Each row of a before or after table is a point. The points were changed in one or more steps. Then noise was added and the rows were shuffled. The steps act on how far a point lies along the listed directions, d1 being the first. What was done? A step turns or swaps two directions, mirrors them in a line or flattens them onto one, adds a multiple of one to another, or multiplies one. Angles are multiples of 10 degrees, from the lower direction toward the higher: turns from -170 to 170, lines from 10 to 170 but not 90. Use the fewest steps. Two steps may share a direction if one is a turn and the other turns, adds or multiplies; they go together, in the order done. Otherwise the lowest direction goes first.

Directions:
(1): [-22.4  -7.5]
(2): [-7.5 22.4]
Before, 10 rows:
[[ 0.4 -1.7]
 [ 5.3 -0.6]
 [-9.2  7.1]
 [-9.9  6.1]
 [ 0.6  2.5]
 [-6.2 -2.6]
 [ 0.0  1.1]
 [ 0.0  1.9]
 [ 1.4 -0.7]
 [ 1.5  3.1]]
After, 10 rows:
[[  1.7  -0.8]
 [  3.8  -4.0]
 [ -1.5   6.7]
 [ -1.9  -3.6]
 [ -0.4  -0.1]
 [ -1.9  -1.1]
 [  1.5   1.3]
 [-10.9   4.4]
 [ -2.0  -1.8]
 [-11.2   3.0]]
Steps: swap d1 and d2

Directions:
(1): [ -2.2  17.8 -24.5   3.8 -20.8 -17.2]
(2): [-18.8   9.4  -6.0 -30.5  -1.6  16.0]
(3): [ 21.4 -20.6 -22.5  -7.7  -5.9  13.6]
(4): [-10.7   1.7   1.9  21.9 -18.1  27.2]
(5): [ 11.8  -2.4  22.6 -13.5 -28.4  -4.8]
Before (10 x 6):
[[  0.6   0.7   2.2   1.2   2.6  -2.1]
 [  7.4  -3.8  -4.9   2.0  -7.2  -2.2]
 [  1.6  -2.9   0.5   2.4   2.0  -1.1]
 [  4.8  -2.1  -8.3   6.0  -3.7  -4.7]
 [ -2.3   2.2   8.8  12.4  -3.2   0.2]
 [ -6.0   4.0   4.7   6.7  -0.7   3.1]
 [  0.4   6.1   3.0   4.6  -4.5 -10.1]
 [ -3.9   5.8   5.5   2.7  -0.2  -2.6]
 [  1.0   2.0  -1.9   7.7 -10.7  -2.3]
 [  0.2  -2.0  -8.7   4.0   4.2  -1.6]]
After, 10 rows:
[[  0.9  -2.1  -7.4   3.1   2.2  -1.8]
 [  5.3  -2.4  -7.7   6.0  -3.9  -4.7]
 [  7.2  -3.9  -5.9   2.2  -6.5  -2.1]
 [  1.7  -2.9   0.5   2.3   1.9  -1.4]
 [  0.1   6.0   2.1   4.9  -4.0 -10.0]
 [ -2.4   2.2   8.2  12.6  -2.7   0.3]
 [  0.6   0.5   2.2   0.7   2.5  -2.2]
 [  0.8   1.8  -2.6   8.0 -10.1  -2.3]
 [ -5.4   3.8   5.1   6.6  -1.3   3.0]
 [ -4.2   5.6   5.3   3.2   0.0  -2.5]]
Steps: multiply d5 by 0.7

Directions:
(1): [ 23.1 -21.0 -12.6  -0.1 -26.1 -17.9  -9.3  -9.4   3.0 -17.1  21.1]
(2): [  6.0  32.4  -3.4   9.8  -8.1 -12.1 -38.5   1.5  -8.8   2.8  -9.2]
(3): [ 36.6 -11.1  -6.2  11.2  13.9  -5.3   5.5  22.2  -8.5  22.6 -10.3]
(4): [ 11.6  16.7  26.0 -26.7  -6.6  -0.5   1.9  16.3   5.3  11.9  27.7]
(5): [ 16.0  13.0  -4.9 -15.1 -21.4  12.2  18.3 -27.4 -17.1  11.3 -16.2]
(6): [  7.8   5.4  20.8  -2.0  -8.8 -15.0  14.2  15.8   2.5 -31.9 -27.3]
Before (14 x 11):
[[ -3.8  -6.6  -2.0   3.3   1.3  -5.5  -0.7   0.4   2.5  -1.2   1.1]
 [ -9.2   3.3   2.5  -1.5  -1.7   2.0   6.1  -3.0   1.6  -1.6   2.1]
 [ -0.4   1.1  -0.3  -5.8  -9.7  -1.2  -3.3  -2.5   3.4  -2.2  10.7]
 [ -5.6   0.5   6.9  -1.6   3.4  -0.5   3.3   6.8   5.0  -4.0   2.3]
 [ -1.5   3.0   0.2   3.3   3.6  -2.8  -6.1   5.2  -3.4  -3.5  -6.3]
 [ -2.4   0.5   6.0   2.5   0.9  -2.4   0.5   5.8   2.4  -5.8   0.9]
 [ -1.5   2.7   0.2  -2.9  -2.8   3.2  -0.1  -4.6   1.0   1.5   3.6]
 [ -2.7  -0.7   7.3  -3.5  -0.2  -0.8   9.3   5.8   1.5  -7.8  -3.1]
 [ 11.0   5.5   1.8  -4.9  -2.8   0.1  -3.6   7.2  -2.7   6.1   0.6]
 [ -6.6 -15.2   6.2  -6.9   1.1   4.9  15.4  -0.7   3.5  -5.4   3.9]
 [ -3.7  -6.4  -0.5  -3.5   2.6  -1.2   5.1  -1.2   1.7  -3.8   4.4]
 [ -4.8  -3.9  -0.3  -0.3   2.0   4.8   5.9  -4.2   0.6   3.6  -1.9]
 [ -6.4   2.3   0.2  -5.1  -1.3   2.1   5.7  -8.9  -1.3  -5.8  -8.2]
 [  2.4  -0.4   4.6   1.4   4.1  -3.0   9.5   5.9   3.8  -4.3  -3.0]]
After:
[[ -8.7  -0.5   1.1   0.6   1.4   2.1   8.1  -1.8   2.2  -1.9   1.8]
 [  5.2   6.4   6.1  -4.4  -0.9  -2.3  -0.4   7.3  -4.7  -2.3  -5.4]
 [  5.5   6.5   7.2  -4.5  -8.5   0.3  10.6  -2.2  -3.4  -5.1  -8.8]
 [ -4.0  -3.4  -4.3   2.9   2.6   3.5  -1.8  -4.6   1.6   2.0   2.9]
 [  4.0   6.9   7.6  -2.0  -4.0  -4.1  11.3   1.0   0.9 -11.1 -11.3]
 [-10.0  -3.6   2.0   0.5   5.8   3.0  -1.5   1.5   5.2   2.3   5.8]
 [-10.5  -5.3   6.8   1.6  10.8  -6.0   0.1  11.3   8.9 -13.3   0.1]
 [  6.3   1.1  -8.7   4.0  -2.5   0.6  -4.7  -2.3  -6.1  -0.1 -11.4]
 [ -0.6   3.0   9.1  -5.2  -6.7  -2.1  14.1   3.6  -1.4 -15.8 -14.2]
 [ -2.3  -1.3   0.3  -7.0  -1.3   0.8   5.6  -4.7  -0.1  -2.2   4.1]
 [  1.7   6.3   4.5  -7.8  -8.3   5.0  14.1  -6.3  -4.1  -2.1 -10.8]
 [  0.7   0.5   2.6  -6.5  -4.7  -3.6   1.8  -2.0   0.1   4.6   4.9]
 [ -9.7  -8.0   6.6  -8.2  -5.3   4.1  12.7  -6.5   2.6 -10.3  -0.3]
 [  1.5  -5.6  -9.9   0.1  -8.3   2.7   2.3 -10.4  -1.1   0.2   1.2]]
Steps: flatten d2 and d3 onto the line at 40 degrees; turn d4 and d5 by 140 degrees; multiply d5 by 2; multiply d6 by 2

Directions:
(1): [ -1.0  19.5   6.5  19.1 -26.8  27.6  -8.8  16.8   1.0 -11.0   1.4 -16.9
 -20.7  -7.1  -7.6  -7.8 -31.2  25.8  -1.6 -16.7]
(2): [-20.5   9.9 -15.9  19.7  25.5  -8.4   7.6 -11.7  26.9  -2.4  34.9  -0.5
 -15.4  -0.6  -5.1 -19.9 -20.5  -9.9  -1.1  18.9]
Before (14 x 20):
[[  0.4   6.1   3.1   3.4 -13.9  10.4  -3.0   7.1  -5.1  -6.0  -2.6  -3.3
   -6.9  -2.3  -1.3  -1.6  -6.5  11.0   0.5  -7.7]
 [ -6.0   7.4  -3.6   7.5  -1.3   2.7  -1.4   1.2   8.0  -3.4   6.9  -5.7
   -6.7  -0.3  -3.3  -7.4 -11.3   1.8  -1.6   1.0]
 [ -1.2   0.8   3.1   1.9  -1.3   1.0  -1.9   0.4   0.5   0.3  -0.5  -1.4
   -0.6  -1.4  -1.1  -1.4  -2.3   5.0  -0.7  -3.0]
 [  2.4  -1.9   3.3   0.6  -7.5   0.2  -3.2   2.1  -3.6  -0.2  -6.1  -2.1
   -0.1   1.2  -0.4   2.1   1.3   3.0   2.0  -5.1]
 [  1.4  -3.1   0.6  -6.5  -2.9  -3.0  -1.6   0.2  -4.1   1.9  -5.5   1.8
    5.3   3.5   2.6   3.4   4.9  -1.3  -2.1  -2.8]
 [  2.0  -2.4   2.6   2.5  -9.4   4.6  -2.1   6.5  -1.7  -3.7  -2.6  -6.4
   -1.7  -1.5  -1.4  -1.3  -7.0   6.4  -1.6  -5.5]
 [ -1.4   3.8  -0.2   9.9  -5.0   4.1  -0.1   3.8  -2.2  -2.6   6.5  -4.3
   -5.4  -3.2  -4.2  -1.6 -11.7   6.0  -2.2  -0.5]
 [  3.0  -1.3   2.1  -3.0  -9.7   4.3  -0.8   4.5  -4.5   3.3  -7.3  -3.9
   -1.5  -2.5   0.9   4.2   1.7   5.7  -0.4  -7.0]
 [ -4.5   5.9  -2.2   9.8   1.9   2.4   1.7  -0.7   4.6  -1.6   4.5  -4.2
   -3.9  -2.0   0.4  -5.9  -8.6   1.5  -0.8   2.6]
 [  3.0   3.0  -1.8  -1.2  -0.8   1.3   1.5   1.2   0.1  -1.9  -0.5  -1.0
   -1.8  -0.2  -0.4  -2.6  -3.8   0.4  -1.2   2.3]
 [ -7.8   0.3  -5.2   3.9  13.6  -5.9   3.3  -5.6   7.6   1.2  10.8   1.9
   -2.4  -0.1  -1.5  -2.6  -6.0  -5.1   0.1   8.6]
 [  2.3  -9.3   1.6  -5.6   9.9  -8.0   0.5  -5.6  -1.6   3.7  -3.2   7.2
    9.8   3.4  -0.7   1.5  10.9 -12.4   0.2   3.3]
 [  3.5  -2.8   5.0  -2.3  -3.4   2.1  -0.7   5.6  -5.5   2.2  -8.7   0.5
    1.4   0.5  -0.7   6.6   6.9   1.4  -0.6  -5.3]
 [  1.0  -2.3   1.3  -3.9   1.2   3.5  -0.6   0.3  -1.2   4.2  -1.0   2.2
    2.2   1.3  -0.3   0.3   3.6  -3.1  -0.5   0.7]]
After:
[[  5.5  -3.4   4.7  -7.8 -10.9   3.0  -1.7   4.2 -12.0  -1.8 -11.3   2.7
    3.9   0.6   2.8   5.7   9.0   4.6   1.1  -6.5]
 [ 12.9  -7.1  12.5 -11.4 -14.8   5.6  -4.3  11.0 -17.5   3.4 -24.5   0.8
    8.4   0.5   1.5  15.5  16.2   6.0  -0.2 -14.4]
 [-21.0   9.3 -14.6  18.6  27.5  -8.7   7.5 -11.5  25.2  -1.6  33.8  -0.2
  -15.4  -1.1  -5.6 -16.3 -22.8  -8.5  -0.5  18.8]
 [ -0.6  -1.1   2.9  -0.4   0.6  -1.4  -1.4  -0.4  -0.1   1.1  -1.6   0.2
    1.6  -1.2  -0.4  -0.3   1.0   2.7  -0.8  -1.9]
 [  4.0  -3.4   5.4  -0.5  -2.2   2.8  -3.7   1.6  -3.9   0.2  -6.2   1.4
    4.1   0.7  -2.7   0.8   1.6  -2.0  -0.2  -4.6]
 [-15.2   7.9 -12.3  13.0  15.8  -6.9   4.0  -7.7  20.5  -2.2  23.1  -2.2
   -9.8   1.2  -3.8 -15.1 -14.4  -8.1  -1.7  13.4]
 [  8.7  -6.4   8.1  -7.0 -12.9   0.6  -4.3   4.4 -12.0   1.3 -16.9  -0.6
    5.7   1.8   1.9   8.6   9.4   4.5   2.7  -9.4]
 [  3.3  -1.8   3.3  -4.8  -3.5   6.5  -2.3   2.6  -4.0   3.3  -4.6   1.1
    2.4   0.5  -0.2   1.9   3.4  -0.1  -0.4  -2.6]
 [ 11.8  -7.5   8.3 -13.9 -17.7   4.8  -3.0   7.8 -16.2   5.4 -22.2  -1.9
    7.6  -1.4   3.7  13.7  14.5   7.1   0.2 -13.1]
 [-12.5   7.1  -9.4  15.1  16.0  -4.8   6.1  -7.7  15.2  -0.7  18.0  -2.1
   -7.1  -1.0  -0.5 -12.9 -12.4  -5.7  -1.3  12.6]
 [  2.2   2.6  -3.0  -1.4   1.8  -0.4   2.0  -0.4   1.0  -1.2   1.2   0.1
   -1.3   0.2  -0.3  -3.1  -3.3  -1.5  -1.4   3.9]
 [ -5.2   0.5  -5.3   8.7   7.0  -4.5   3.4  -2.8   2.9  -0.4  12.6  -0.2
   -3.2  -1.7  -3.2  -3.2  -8.2  -2.5  -2.2   7.6]
 [  6.2  -8.3   4.4  -5.5  -8.5   0.1  -1.6   5.3  -6.8  -0.9  -9.2  -2.5
    5.3  -0.1   1.1   3.9   3.6   2.8  -1.0  -5.7]
 [  7.8  -4.3   6.0 -10.6 -13.3   2.3  -5.2   5.5 -12.6   1.9 -16.7   0.4
    8.2   2.9   3.3   8.6   8.0   4.5  -1.5 -10.3]]
Steps: multiply d1 by 0; multiply d2 by 3
